Each row of a before or after table is a point. The points were changed in one or more steps. Then noise was added and the rows were shuffled. The steps act on columns, c1 being the first. Write out the steps. A step turns or swaps two columns, mirrors them in a line or flattens them onto one, adds a multiple of one to another, or multiplies or shifts one. Angles are multiples of 10 degrees, from the lower column toward the higher: turns from -170 to 170, lines from 10 to 170 but not 90. Use the fewest steps. Two steps may share a column if one is a turn and the other turns, adds or multiplies; they go together, in the order done. Otherwise the lowest column goes first.

Before (13 x 3):
[[-0.5 -3.1  0.8]
 [-2.3  1.4  2.2]
 [ 0.8  0.7  3.1]
 [ 3.0 -0.3 -6.0]
 [ 3.1  6.2 -1.1]
 [-2.3  6.7  5.6]
 [ 5.4 -2.3 -1.7]
 [-1.8  3.7  3.7]
 [ 8.5 -6.1  5.3]
 [ 5.7 -1.4 -3.8]
 [-5.3  0.2  3.2]
 [-4.0 -1.4 -0.4]
 [ 2.9  2.7 -4.3]]
After (13 x 3):
[[ 6.1 -0.4 -3.0]
 [ 2.7  9.9  1.2]
 [ 5.0 -3.7  2.2]
 [ 5.2  4.6 -1.0]
 [-5.3 11.0  2.2]
 [-1.3  0.5  3.4]
 [-3.0  2.7  0.2]
 [-2.6 -1.6 -3.1]
 [-0.3 -4.6  0.0]
 [-5.8 -0.1 -0.8]
 [-3.6  6.2  1.4]
 [ 7.2 -1.9  0.6]
 [ 3.0 -9.8  9.6]]
Steps: turn c1 and c3 by 40 degrees; multiply c2 by 1.6

Before (14 x 6):
[[ 1.2  3.0 -5.8  1.9  0.7 -5.3]
 [ 0.8 -4.4 -0.4 -3.7 -3.7 -5.8]
 [ 3.2 -3.4  2.0 -5.3 -2.4  4.7]
 [ 5.3 -1.9  3.6  0.5  2.7  4.1]
 [ 4.9  3.2  0.3 -2.9  0.4 -2.1]
 [ 3.7 -1.9  0.8 -1.7 -2.4  2.9]
 [ 1.1 -1.6  3.4  0.1 -0.9  2.9]
 [-0.3  5.4 -0.5 -0.8 -0.9 -0.7]
 [ 2.6 -2.8 -4.3  4.7 -2.7  2.6]
 [-4.6  1.7 -1.5 -2.6  4.9  3.6]
 [ 2.2 -5.5 -4.1  4.7  1.1 -2.1]
 [ 2.1  0.3 -4.8 -3.7  0.6  2.4]
 [-3.4 -5.7  3.2  5.2  3.8 -3.7]
 [-2.5  0.1  0.8 -5.0 -1.1  5.3]]
After (14 x 6):
[[ -2.3   0.4  -1.5   2.3   2.3  -1.9]
 [ -5.4  -5.4  -0.8   6.4   0.4  -2.1]
 [  2.4   6.0  -2.1   2.8   4.1  -4.9]
 [  5.4 -17.4  -0.9  11.7   1.2   2.1]
 [  1.3 -12.8   1.7   2.3  -3.0   5.6]
 [ -4.3  -5.6   1.6   4.5  -2.0  -1.3]
 [ -4.8 -10.7   1.5   0.6  -2.8  -3.2]
 [ -1.6  -5.2   1.0   6.0  -2.3  -2.1]
 [ -3.0  -7.4  -0.1  10.4  -0.4  -1.8]
 [ -1.2 -16.4  -1.5  10.8   2.3   3.2]
 [  0.3   0.3   0.0   1.3  -1.6  -6.1]
 [  0.5  16.2   0.3   4.7  -0.6   0.2]
 [ -3.8   9.9  -0.4   2.7   0.0   2.5]
 [  1.2   9.1  -2.1   8.2   2.7   5.8]]
Steps: turn c1 and c6 by 160 degrees; multiply c2 by 3; flatten c3 and c5 onto the line at 120 degrees; shift c4 by 6.0
